Rows are points. Two turns around zero, p and q, are shown by what they do to some points. Where does a point land after both, in the order given? Backwards means that the second turn is done in reverse. Each puzzle has new turns, and all numbers are rounded.
(in the rows, 128 means zero)

Turn p:
[133 125] -> [133 124]
[ 62 162] -> [ 66 169]
[123 142] -> [125 142]
[177 125] -> [176 120]
[145  87] -> [140  85]
Turn q:
[158 106] -> [155 103]
[ 94 118] -> [ 93 122]
[117 166] -> [122 167]
[ 81 127] -> [ 81 133]
[189 122] -> [188 115]
Where do these land?
p, then q: [123 138] -> [125 139]
q, then p backwards: [ 96 166] -> [ 96 166]
p, then q: [162 142] -> [164 134]
p, then q backwards: [99 62] -> [100  62]
p, then q backwards: [159 133] -> [159 133]

Turn p:
[142 194 144] -> [113 179  84]
[ 71 129 112] -> [ 94  83 110]
[153  87 110] -> [168 113 156]
[146 102 146] -> [137 137 162]
Turn q:
[104  83 120] -> [129 130 180]
[160 127 133] -> [149 108 114]
[103 192 168] -> [117 187  76]
[146 109  90] -> [118  86 144]
Where do these land?
p, then q: [152 132 140] -> [128 131 101]
p, then q: [190  74 126] -> [195 121  81]
p, then q backwards: [111 117 122] -> [137 123 110]
q, then p: [103 176  92] -> [ 96  78 101]
q, then p: [ 85 142 159] -> [109 152  82]

Turn p:
[154 123 178 127 142  79] -> [191 130 137 128 158 156]
[115 148  87 157 161 204] -> [ 66 120  79 130  69 141]
[ 90 123  96 139 142 156] -> [ 75 104 116 133 118 129]
[164 111 128 114 120 112] -> [160 129 142 102 124 115]
[123 148 136 139  87 131] -> [130 152 135 162 124 105]
[120 114 121 113 109 139] -> [112 132 151 122 124 115]
[157 110 158 159 117  41] -> [215  96 140 149 166 117]
[118 114 153  95 136 145] -> [114 145 155 111 133 157]
[111 160  96 107 139 145] -> [ 88 145  97 113 135 118]
Turn q:
[123 165 114 109 141 144] -> [ 99 128 141 144 142  97]
[149 157 185 105 147 113] -> [115  75 175 108 126 128]
[108 118 132 128 121 169] -> [ 97 137 107 140 104 136]
[180 153 182  83 158 153] -> [ 70  89 188 101 141 149]
[111 100 122 118 129  91] -> [157 128 107  94 127 115]
[108 128 112 164 102 117] -> [163 142 112 156 112 125]
[128 101 106 163 150 134] -> [139 132  89 141 152 152]
[118 101  72 155  76 103] -> [184 192 105 138 120 124]
Where do these land?
q, then p: [110 159 127 152  89 114] -> [175 130 128 157 114 110]
p, then q backwards: [130 120 131 150 161 106] -> [127 114 145 156 153 114]
p, then q: [147 116 104 152 129 126] -> [150 153 128 107 125 138]
p, then q: [128 149 219 151 107 147] -> [113 114 163 209 119 171]
q, then p: [128 111 117 122  87  98] -> [155 170 119 116 127 111]
q, then p backwards: [153 126 107 103 103 144] -> [124 138 144  90 110 149]
p, then q: [112 106 122 146  91 145] -> [162 110 123 130  95 139]
q, then p: [112 117 114 100 225 145] -> [ 75  62 121  85 170 144]
p, then q backwards: [133 147 109  76 159 128] -> [139  83 109  89 147 129]

Turn p:
[137 132 131 119 122 135  91  76 107] -> [125 150 103 129 153 161  95 102 115]
[109 136 145 153 144 165  97 144 183] -> [ 89 154 131 169  84 138 126 154 152]
[148 145 131 178 121 182 163 147 139] -> [163 153 116 171 109 127 180 146 152]
[112  99  93  73 172 165  82 170 112] -> [140 107 141 124 125 120  40 172 176]
[156 167 109  73  95  82 173 121 136] -> [120 144 143  75 189  75 159 110 123]
[132 102 116 119 144 183 105 175  98] -> [178 125 140 140 105 137  85 159 167]
[119 149 154 153 122  84  81 157 157] -> [ 89 150 169 141  90 118 119 129  81]
[131 124  97 143 118 119 176  90 111] -> [146 107  85 115 160 128 165 127 113]
[118 165  75 153 104 125 107 123 148] -> [113 165 108 133 144 120 134 180  92]
[175  95 151 136 120  88 175 117 132] -> [144 110 112 101 109  96 166  69 118]
[ 97 155 162 105 175  90 177  94  99] -> [102  63 150 147 186 132 149  86 126]
[102  67 172 131  97 118 110 122 113] -> [128 110 138  89  83 185 120 102 121]
Turn q:
[133  92 148 106 133  67 121 125 134] -> [151  94 102 139 150  98 115 148 168]
[124 120 100 122 125 124 160 145 179] -> [112 129 121 112 161 173 142 140 156]
[ 99 174 126 186 137  88 104 116 104] -> [ 67 128 109 171 109  81 150 118 112]
[127  91 122 144 103 119 121 153 118] -> [132 129 118 144 128 135 109 176 121]
[ 91 118 112 109 159 134 107 181  92] -> [117 149  76 103 131 120  76 127  97]
[110 128 158 158 136 159  74  92 146] -> [122  92 126 119  54 125 151 122 115]
[174 173  96 132 183 122 118 196 128] -> [ 59 154 151 107 145 124  58  99 151]
[136 158 152 108 109 145 148 141 123] -> [138 152 158  98 143 111 141 127 118]
[141 123 108  93 102 168 103  88 146] -> [173 151 136 121  84 161 145 114 151]
[145 103 157 122  93 153 225  42 110] -> [211 104 181 167 176 153 194 109  92]
Where do these land?
p, then q: [ 88  94 159 120 141 187 156 174  92] -> [144  87 182  85 115 172 126 179 142]
p, then q: [147 155 168 181 149 126 118  81  91] -> [118 115 159 189 100 145 137  96  78]
p, then q: [116 131  92 148 143 144 113 161 127] -> [100 139 135 125 128 119  97 169 129]
p, then q: [100 138  97 126 143 167 117 146 175] -> [ 75 142 106  95 136 136 131 167 132]
q, then p: [141  96 175 156 126 110  79 113 137] -> [140 129 135  73  69 126 135 127 108]
q, then p: [177 139  94 177  76 145 157 167 166] -> [115 132 198 181 101 159 155 147 175]
p, then q: [145 166 137 114 125  95 121 124 134] -> [124 113 113 138 134  88 139 100 117]
p, then q backwards: [ 93 167  95  88 106 102 151  85  96] -> [107 123 142 121 142 120 211 171 145]
q, then p: [183 106 105  77 102 101 117 102 144] -> [ 99 185 109 151  89  85 143 110 141]
p, then q: [ 90  88 157  92 170 103 152 126 119] -> [179  77  92 120 112 156 133 153 131]

Turn p:
[116 142 122 133 149 154 117 116 118 139 106] -> [134 128 169 143 135 139 123 132 126 116 114]
[ 94 104 122 100 113 107 149 141 115 148 126] -> [143 128 132  97 143 113 167 112 130 124 158]
[134 114 122 110 102 115 116 127 131 124  84] -> [142 117 130 121 166 127 132 133 144 165 129]
[147 138 108 110 125 159 132 144 123 134 151] -> [105 131 132 111 107 156 132 133 155 116 126]
[144 120 162 141 184 123 139 144 115 104  91] -> [144  76 135 180 118  95 122 138 139 118 123]
[129 144 120 123 149 113 119 142 113 158  96] -> [167 112 144 133 132 137 150 125 137 123 101]
[139 104 113 225 170 137 142 125 113 139 132] -> [117 103 103 175 153 140 115 140  86  51 107]
[101 116 118 145 104 212 131 136 144  95 145] -> [ 50 154 156 152 136 155 127 145 125 123 166]
[132 122 146 112 105 116 102 111 120 149 146] -> [122 146 123 101 134 113 123  97 130 142 106]
[144 158 146 120 103 118 113  67 157 136 144] -> [143 181 120 112 123 123  73 118 125 153 111]
[131 124 122 102 104 113 112 133 109  39 147] -> [ 84 100 120  96 105 101 121 171 112 183 143]
[111 108 130 117 139 110 139 111 193 150 143] -> [156 144 111 133 124 144 107  80 114 133 173]
[143 156 134 120 139 109 162 140 114 158 135] -> [163 138 114 120 103 120 144 133 152  99 118]
[125 141 128 133 106 106 119 154 127 118 145] -> [120 135 103 120 114 127 154 136 116 147 120]
Turn q:
[154 146 105 116 172 160 105 108 147 158 115] -> [155 142 191 152 151 129 130 129 115 108 108]
[124 157 108  94 134 127 108 115 111 156 159] -> [135 132 143 188 109 138 150 126 137 126 120]
[111 151 171 171 110 138 160 117 134 123 125] -> [108 130 105 110 161 100 122  80 136 150 138]
[171 127 113  91 104 139 132 159 118 126 139] -> [157 130 133 119  93 117 148 153 169 116 118]
[139 148 154  98 114 149 148 120 100 144 143] -> [140 107 126 153 136 103 157 120 169 132 134]
[108  97  99 122 160 104 170 126 157 126  93] -> [134 103 156  97 119 162  95 120 102 114 173]
[114 136 165 135 177 120 107 159 104 113 157] -> [ 63 127 121 153 136 106 121 149 132  94 122]
[142 147  97 129 144 104 167 159  96  94  93] -> [120 152 147 103  99 106 124 153 133 126 196]
[135  90 111 164 105 112 155 115 155 145 115] -> [164 120 113  97 123 138  80 109 110 147 130]
[123 123 126 155 109 159 104 127 153  84 136] -> [124 168 100  96 152 146 141 123 124 118 103]
[109 124 166 121 127  90 121  95 158 139 129] -> [115  84 117 133 126 127 136  95  85 133 113]
[101 135 160 148 101 154  89 118 148 156 127] -> [112 126 123 133 161 139 135 106 127 166  74]
[137 121 100 118 125 129 106 152 104 136 142] -> [133 144 130 147 105 138 123 164 145 129 118]
[123  90 116 130 109 108 119 121 106  91 118] -> [135 128  88 110 121 144 132 165 107 134 146]
Where do these land?
p, then q backwards: [153 116 118 140 117 126 154 105 108 110 149] -> [138  96 143 149 144 122 134 152 119 102 133]
q, then p: [105 158 132 150 139 120 134 116 100 124 154] -> [135 147 126 128 121 139 126 138  77 107 120]
q, then p: [116 113 118 144 104 107 150 111 137 175 151] -> [115 133 124 118 171 153  97 110 121 126  94]
p, then q backwards: [127 158 127 132 169 157 106 119 182 130 124] -> [103 132  72 125 139 110 125 123 138 176 147]
p, then q: [152 121 117 156 184 143 159 139 108 114 134] -> [117 147  80  80 130 147 120 158 124 118 122]
p, then q backwards: [112 135 115 112 119 121 130 145 145 113 143] -> [114 134 113 119 110 109 133 129 121 112 110]
q, then p: [146 143 114  39 108 132 148 140  98 113 109] -> [107 153  61 134 117 120 135 125 169 114 186]
q, then p: [ 68 141 132 137 112 118 136 130 112 112  81] -> [126 158 158 104 110 133 150  88 126  83 142]
p, then q: [155  67 130 122 107 146 124 129  99 144 144] -> [115 108 137 131 136 183 138 121  91  98 149]
p, then q backwards: [139 134 110 128 121 124  71 144 121 138 101] -> [105 120 143 118 103 149  93 119 151 158 113]
q, then p: [128 160 141 133 109 135 134 138 154 146 132] -> [159 151 136 128 147 116 104 120 129 137 133]
q, then p: [135  90 181 144 149 108  89 121 171 115 114] -> [137  67 176 108 156  96 153 138 129 138 132]
